Each row is a point. The last column is the point's height on a tilted bowl or saddle (a function of degree 2), plus a little noise. Count its main directions that bend up, bend down and stay straight.
In the rows, zero is written as 128.

Points (11 x 3)
[[136 115 146]
 [181 117 123]
 [156 180  63]
 [157 106 137]
 [158  72  84]
 [107 152 124]
 [172 102 123]
 [167 144 124]
 [131 106 140]
 [175 175  59]
 [ 88 162  97]]
Directions: 0 up, 2 down, 0 straight

Points (18 x 4)
[[ 27 146  95 135]
 [127  65 147 183]
 [ 89 133 103 134]
 [130  83 165 175]
 [ 86  99  77 196]
 [149 124 114 111]
 [107  65 160 181]
 [115  94  44 197]
 [110 127 144 117]
 [130 104  91 128]
 [105 145 131 114]
 [ 86 131 120 115]
 [124 124 129 123]
 [ 95 127 151 101]
 [110 105 134 130]
 [ 96 122 215 119]
 [124  76 141 165]
 [111 159 114 128]]
Directions: 2 up, 1 down, 0 straight

Points (16 x 4)
[[150  97 105 164]
 [109 160 105 157]
 [131  94 143 164]
 [183 146 158 145]
 [129 155 110 156]
 [167 181 121 160]
 [103 115 100 151]
 [172 169  48 170]
 [104 102 152 153]
 [120 149 118 155]
 [121 103 155 155]
 [112 104 122 155]
 [112  75 193 166]
 [101 187 103 171]
 [164  65 193 190]
 [142 170 140 149]]
Directions: 1 up, 1 down, 1 straight

Points (25 x 5)
[[114 144 128 141 137]
 [188  84 126 101  83]
 [132 132 160 144 132]
 [168 177 147 122 118]
 [137 142 141 126 134]
 [144 127 132 148 139]
 [177 126 111 218 156]
 [120 161 148 136 137]
 [106 182 137 134 130]
 [156 152  89 161 145]
 [143 159 133 181 150]
 [163 180  87 165 128]
 [125  80  97 135 120]
 [139 151 134 107 130]
 [152 189 111 120 120]
 [116 104 137 185 137]
 [106  68 143 153  87]
 [125 141 117 114 133]
 [132 102 147 132 116]
 [112 166 173  60 111]
 [201  83 160 117  51]
 [ 51  70 115  56   7]
 [126 106  88 145 139]
 [ 81 122 168 205 127]
 [179 129  80 170 146]]
Directions: 0 up, 2 down, 2 straight

Points (44 x 7)
[[ 84 141 188 127 113 128 141]
 [153  89 164 118 141  96 134]
 [111  96 102 116  65 129 210]
 [200 136 114 109  94 178 113]
 [155 145 130 116 171 119 141]
 [ 93 136 120 229 139 165  86]
 [ 87  79 127 119 130 131 127]
 [119 139 127 111 132 127 150]
 [ 82 146 155 151 150 119 135]
 [124 167  94 112 149 144 106]
 [121 195  71 132 102 131  82]
 [ 79  25 100 113 121  98 148]
 [ 58 115 110 116  85 125 149]
 [152 174 179  98 132 150 175]
 [112 151 178 208  45 134 117]
 [114 118 136 152 149 101 129]
 [134 156 159 198 158 153 155]
 [130 117 168 116 104 135 164]
 [ 91 136 168 152 140 165 139]
 [131 141 101 109  61 157 162]
 [108  80  77  94 154 136  71]
 [120 119 178 132 106  90 154]
 [137 182 137  75  97  82 176]
 [103 126 166 107 134 130 146]
 [182  86  59 149 116  71 101]
 [133 156 127 137  98  92 159]
 [158 119 131 183  41  73 144]
 [176  77 159  63 176 165  44]
 [ 81 149 122 143  49 114 150]
 [118 132 104 175 159 150  84]
 [ 86 121 164 134 138  83 129]
 [137 158 157 130 116 174 151]
 [ 95 118 148  94  92 160 150]
 [132 150 129 201 151 138 119]
 [123 108 136 135 144 119 134]
 [ 84 121 124 117 144 119 120]
 [101 147 123 173 134 173 112]
 [117 121 129 181 154 149 109]
 [107  89  85 172 134 151  77]
 [ 73 118  47 158  92 153  74]
 [118 132 122 196 190 208  55]
 [124 117 164 135 136  73 141]
 [110  48 131  91 127  92 149]
 [ 87 160 161 105 108 110 148]]
Directions: 1 up, 4 down, 1 straight

Points (67 x 9)
[[157 135 115 129  91  97 122 125 118]
 [155 137 128 134 112 191 122 141 110]
 [125 192 119  51  78 181 162 140 153]
 [138 100 146  75  91 127  47 126 175]
 [149  84 108 189 135 155 108 107 151]
 [128  82 103 151  47 150 162  58 112]
 [124 138 154 148 149 107 149 107 134]
 [146 203  91 120 144 143 115 141 102]
 [193 124  50 130 122 132 162 125 147]
 [196 150 173 120 101 106 128 106 159]
 [144 105 126 139 183 156  69 137 189]
 [111 123 100 182 144 153 208 180 120]
 [ 81 118 148 156 184 114 173 163 119]
 [138 178 136 111  48 176 103 102 143]
 [151 147 141 105 151 175 130 143 126]
 [ 75 137  96 125 131 110 186 147 138]
 [138  65 143 107 157 127 120 139 166]
 [125  97 130 138 114 112  76 146 156]
 [158 110 157 117 199 122 191 129 162]
 [146 138 105  74 137  95 115 146 159]
 [160 106 148 165 178 163  90 113 191]
 [144 194  77 121 149 141 119  92 124]
 [115 118 132 126 128 128  91  83 163]
 [127 150 160 166 150 134 121 104 160]
 [ 76 136 110 178 131  72  89 112  85]
 [112 146 116  76  76 200 169 113 141]
 [123 138 129 145  98 143 129 126 133]
 [101 170 164 109 126 107 106 147 133]
 [140 138  88 182 197 166 113 178 158]
 [151  46 188  98  89 115 108 132 153]
 [ 92 110 101 135  44 128 165 135 141]
 [112 109 124  92 120 151 174 118 148]
 [ 99  87 132 113 174 142 105  53 167]
 [ 58 137  80 120 100 126 126 114 175]
 [131  60  89 142  69 177 121 137 105]
 [151 173 127 145 152  51  93 184  35]
 [116 106 184 142 142 136 193 101 161]
 [147 131 142 122 136 176 168 104 138]
 [ 58 111 166 141 119  65 103 136 150]
 [138 111 156 158 159 163 155  98 152]
 [129 182  55 138  94  99 165  83 132]
 [148 117  84 119 155 120 125 180 152]
 [170 151 143 150 134 159 148 107 147]
 [ 99 161 160 127 110 147 114 136 147]
 [217  78  66 135 192 158  95 131 199]
 [169 147 144 184  96  67 163 144 100]
 [163 161  93 117 175 149 105 164 128]
 [109 115 121  73 134 154 179 138 164]
 [144 111 118 113 106 153 107 129 132]
 [ 97 188 109 106 148 144 128 116 142]
 [107 166  68 143 136 142 144  94 132]
 [ 83 164 140  66  63  71 163 147 201]
 [182 141  97 120 136 135 128 164 123]
 [119 152 148 134  96  82 177 121 136]
 [ 73 146 105 138 128 157 120 138 150]
 [110 124 160 142 161 154 166 156 137]
 [ 54 127 144 113 113  66 118 136 151]
 [174 138 119 101 150 139 110 118 141]
 [176 142 144 133 180 132  66  37 184]
 [129 170 171 119  85  61 114 185  82]
 [166 142 167  98  85 117  89 147 120]
 [125 127 143 183 128  81 140 145  99]
 [166 169 127  77  72  90 158  70 195]
 [111  66  83 175 144 150  88  86 158]
 [116 162 142  75 128 113  64 125 162]
 [ 90 177  76 116  73 153  99 195 122]
 [176 114 151  39 167  96 125  78 220]]
Directions: 4 up, 2 down, 2 straight

Points (68 x 9)
[[ 94 158 115 120 135 107  80 145 119]
 [ 75 172  61 110 121 143 149 167 113]
 [147  94 159  76 167 172 102 138 130]
 [169 116 125 141  69 176  86  96  99]
 [104 123 127 112 125 119 163  64 129]
 [ 99 124 144 145 109 140 157 161 144]
 [123 177 176 121 182 162  92  63 217]
 [152 124 135 124  63  66  99 127 115]
 [176 100 156 151  87 107  86  77 102]
 [109 102 123 163 138 160 125 124 124]
 [200 235 103 125  82 131 176 124 116]
 [128 131 121 166 140 157 148 148 151]
 [143  90 128  97 135  92 141 121 118]
 [137  75 154 119 107 138 172  71  84]
 [ 94 156 101 103 130 141 126 119 135]
 [114 184 133 100  61 125 189 104 149]
 [119  91 108  88 157 109 132 117 124]
 [118 150 145 169 110 162 113 115 155]
 [128 109 159  58 167 152  67  22 125]
 [165  96  93 146 130 134 131 150 131]
 [118 105  89 151 113 106 113  98 119]
 [112 119 119 125  58 115 144 106 119]
 [158 123 115  90  78 120 149  96 117]
 [112 105 113 186 125 135 173  75 123]
 [153 121  63 104  78  94 108 120 127]
 [157 139 115  75 120 129 104 113 134]
 [175 150 114 128 125 144  85 135 147]
 [140 142 113 102  93 181  94 108 139]
 [156 144 173  88 201 124 103 140 166]
 [116 187 184  88  84 136  71 191 145]
 [140 154  96 111 108 132 142 189 127]
 [ 95  93  98 103 124 188 126 111 109]
 [110  97  75 154  89 102 160 112 123]
 [154 151  86 186 101 123 121 113 132]
 [196 119 194 152 134 171 137 139 154]
 [112  26 146 173 174 149 129  79  57]
 [128  94  92 111  93 178 144 147 120]
 [ 81 157 128 137 142 123 152 136 134]
 [121 137  81 145 152  90 135 100 146]
 [102 149 115 102 171 143  62  71 152]
 [102  98 136  56  94 114  96 130  95]
 [165  67 147 106 113 122 186 153 102]
 [120 138  98 126  74 140  58 107 109]
 [123 120 135  80 111  98  76 107 109]
 [118  98  49 184 184 109  93 128 141]
 [104 139 160 106 121 169  85  68 138]
 [103 197 172  27 114  38 104 192   7]
 [131  84 142 155 184 158 100 150 148]
 [102 136 176  44 116 117 129 112 100]
 [130 102 147  64 149  81 147 121 101]
 [179 133 113 107 178 117 157 107 165]
 [165 147 131 162 148 145 130 165 162]
 [176 169  64  69 173  59 158 177 103]
 [134  78 183 164 148 117 137 145 142]
 [118 125  99 142  90 178  67 101 103]
 [128 123  66 138  94 164 129 155 120]
 [155 150  95  88 137 106 138 166 126]
 [150 131 167  59 128 109 152 173 101]
 [146 162 116 168 137 199 138  81 184]
 [138  95 160 189 125 128 168  99 130]
 [ 71 118 136  99 113 102  91  76  91]
 [155 193  96 104 179 138 136 104 185]
 [ 76  88  79 149 141 167 134 106  91]
 [ 81 146 101 178 163 116 166  82 140]
 [157 121  94 143 121 113  63 150 136]
 [122 106 103 118 181 124 103 180 139]
 [146 138 111 138  80 130 129 147 128]
 [ 75 112  93  83 132 114 105  95 104]]
Directions: 3 up, 3 down, 2 straight

Points (69 x 9)
[[165 155 122 174 118 116 147  63 183]
 [124 144 137 159 140 102 114 182 156]
 [131 164 120  90  89  75 150 127 151]
 [135 139 133 146  94 141 154 197 146]
 [ 90 146 111 173 134 130 152 110 173]
 [166 127 145  92 102  76 151 126 123]
 [ 58  96 104  87 156 154  95 101 137]
 [149 105 130 188 151 134 114 188 151]
 [127 118 143  95 170 199 142 157 159]
 [160 121 112  89 109 137 144 148 117]
 [213 125 233 136 116 154 149 163 128]
 [105 117 189 149 131 130 127 105 143]
 [ 96 117 178 163 154  92 196 159 171]
 [ 87 161  77 190 152 163 133 136 183]
 [121 111 133 106 198 175  98 127 161]
 [159 109  83 111  46 150 139 115 113]
 [100 197 126 171 145 125  98  53 222]
 [136 105 138  93 122 146 202 108 142]
 [131 138 177 138 158  44 154  61 146]
 [122 153 136 159 141  81 101 137 162]
 [159 198 103 181  97 121 180 209 191]
 [166 173 188 145 139  90 162 130 156]
 [142 109 101 152 177 126 195 133 187]
 [177 122 147  94 114 204 127 193 131]
 [138  79 134 133 105 175 147 147 132]
 [190 153  50  97 160  82  83 133 148]
 [ 87 136 124 144  77 116  75 101 142]
 [ 92 139 185 168  93 137 132 187 187]
 [ 88 151 126  99 153 165 144 165 164]
 [130 131 140  67 211 136 103 126 159]
 [131 150 155 162 157  85  88 142 169]
 [159  75 170 150  62 127 156 157 145]
 [ 79 114 119  44 153 136 100 116 136]
 [178 112  97 135  46  49 107 138 124]
 [158 118  90 174 143  77  49  96 163]
 [ 60 182 130 144 151  79 103 134 197]
 [113 103 178 124  79 161 102 205 157]
 [172  60 156 153 144 130 129 114 140]
 [ 78 150  81  41 105 113  98 114 150]
 [129 159 112 123 142 118 125  89 153]
 [124 159 124 136 221 118  71  98 216]
 [103 100 146 121 134 151 105  27 161]
 [149 135 139  91 134 125  79 123 123]
 [129 143 115  92 136 105 117 145 131]
 [133  88  93 169 146 128 129 138 142]
 [133 108 136 180 115 118 156  79 170]
 [139 112 136 137 127  90  85  92 136]
 [136  88 156 120  93 145 138 179 128]
 [155  89 171 165 129 160 145  71 165]
 [100 149 132 145 130 138 184 101 169]
 [160 170 126  78  94 112 126 118 138]
 [176 105 119 157 119 155 150 148 128]
 [118 194  86 141 170  88 121  91 209]
 [135 117 124 122 137 109 150 111 131]
 [139 144 108 123  97 164 143  84 144]
 [117 174 157 109  91  71 185 130 171]
 [135 152 128 149 118 138  72 151 127]
 [128 104 127 135 119 116 152 102 133]
 [ 90  93 134 151 144 142 142  40 169]
 [146 113 138 102 100 107 172 172 135]
 [ 87 101  99 169 100  77 190  82 182]
 [118 133 137 132 169 154  92 118 152]
 [ 49 135 137  51 106  96 109  97 137]
 [102  36 151  78 175 149 118 133 128]
 [131 105 121 113  99 106  96 119 111]
 [120 135 112 151 137 139 150 135 148]
 [137 135 103 105 141  91 149 111 141]
 [152 147  98  66 142 116 108 155 134]
 [152 106  45 118  75 151 175 158 121]]
Directions: 6 up, 1 down, 1 straight

Points (68 x 9)
[[170 124 157 148 101 104 140 167 116]
 [173 146 124  99 143 198 157 133  60]
 [175 136 158 148 140 130 188  84 149]
 [156 100 102 127 115 125 163 109 129]
 [144  63 123  38 123  81 156 153 189]
 [125  85  95  80  63 155 119 181 180]
 [ 77 125 149 175  62 133  91 139 112]
 [109 128 169  80 168 133 169  42 172]
 [139  75  73 107  99 120 100 183 168]
 [171 151 131 129 113 109 160 111 147]
 [ 95 172 112 103 136 133 152 131 106]
 [136 186 161  64 149 206 158 138  51]
 [102 130 119 103  37 188  96 135 167]
 [ 83 173 135 143 129 182 141 118 108]
 [153 119 123 214 116 161 141 123  83]
 [127 147 128 146  86 116  73 140 128]
 [184 166 127 157 159 121 116 171 118]
 [115 123 132 141  90  95 111 159 122]
 [166 157 106 130 157 157 142 108 120]
 [112 116 153 132  40 131 174 140 149]
 [159 157 149 168 100 135 121 164  95]
 [120 163 194 167 106 113 163 101 147]
 [ 84 145 124 134 173 109 137 161  95]
 [217 136 177  88  83 117 147 112 149]
 [137 145 145 174 138 120 132 136 114]
 [170 187 134 105 144 126 157 133 139]
 [ 83  84 107 136 127 131 176 146 104]
 [144 147 105 133 123  96 140 102 146]
 [ 96 184 141 100 131 105 171 173 122]
 [147  78 121 200 111 146  81 100 142]
 [201 171  51 119 129 114 132 100 191]
 [115 133 168 122 104 132 126 106 141]
 [ 68 127  98 102 156 159 151 105  72]
 [200 105  73 139 125 112 126 143 150]
 [132 125 153  62 126 133 140  81 147]
 [108 145  94 134 179 180  99  93  94]
 [143 130 141 132 112 128 142  99 142]
 [205 183 157 110  99 137 159 187  86]
 [137 142 212 149  79 111 112 124 113]
 [ 79 125 120 138 108 106 225 140 113]
 [102 130 152 144  81  63 116  82 125]
 [159  92 119 104 116 165  78  88 165]
 [ 79 116 141 105 159 135 103 136  86]
 [186 174 104 139 184 113 145 172 137]
 [109  94 122 148 147 113 148 108 113]
 [117 109 149 178 123 107  68 129 108]
 [133 129 150 170 101 140  85 104 138]
 [140 142 175  42 107 102 173  72 181]
 [167 168 157 127  87 146 160  77 167]
 [197 148 129 163 201  96 145 132 156]
 [101 139 141 133 124 151 127 139 107]
 [141 137 164 161 148 138 179 149 109]
 [102 110  87 161 161 112 129  94  90]
 [164 180 128 158 202 124  75 150 133]
 [ 73 175 155 138 137 208  91 129  93]
 [131 167 152 108  54 159 163 160 109]
 [193 114 150 137 126  70 103 107 156]
 [163 105 155  77 215 115 180  80 133]
 [214 128  59 159 155 136 103 139 146]
 [208 138 118  87 162  98 175 138 148]
 [118 173 138 142  96 117 136 123 131]
 [155 120  90 129 144 183 167 136  59]
 [115 141 109  63 130 127 151 164 102]
 [110 161 147 101 132 166  91 159  77]
 [162 115 137 155 147 112 134  55 165]
 [120 155 127 133 100 118 110 180 108]
 [146 176  94  96 174  86 174 165 146]
 [146 223 137 113 112 149  59  60 229]]
Directions: 3 up, 3 down, 2 straight
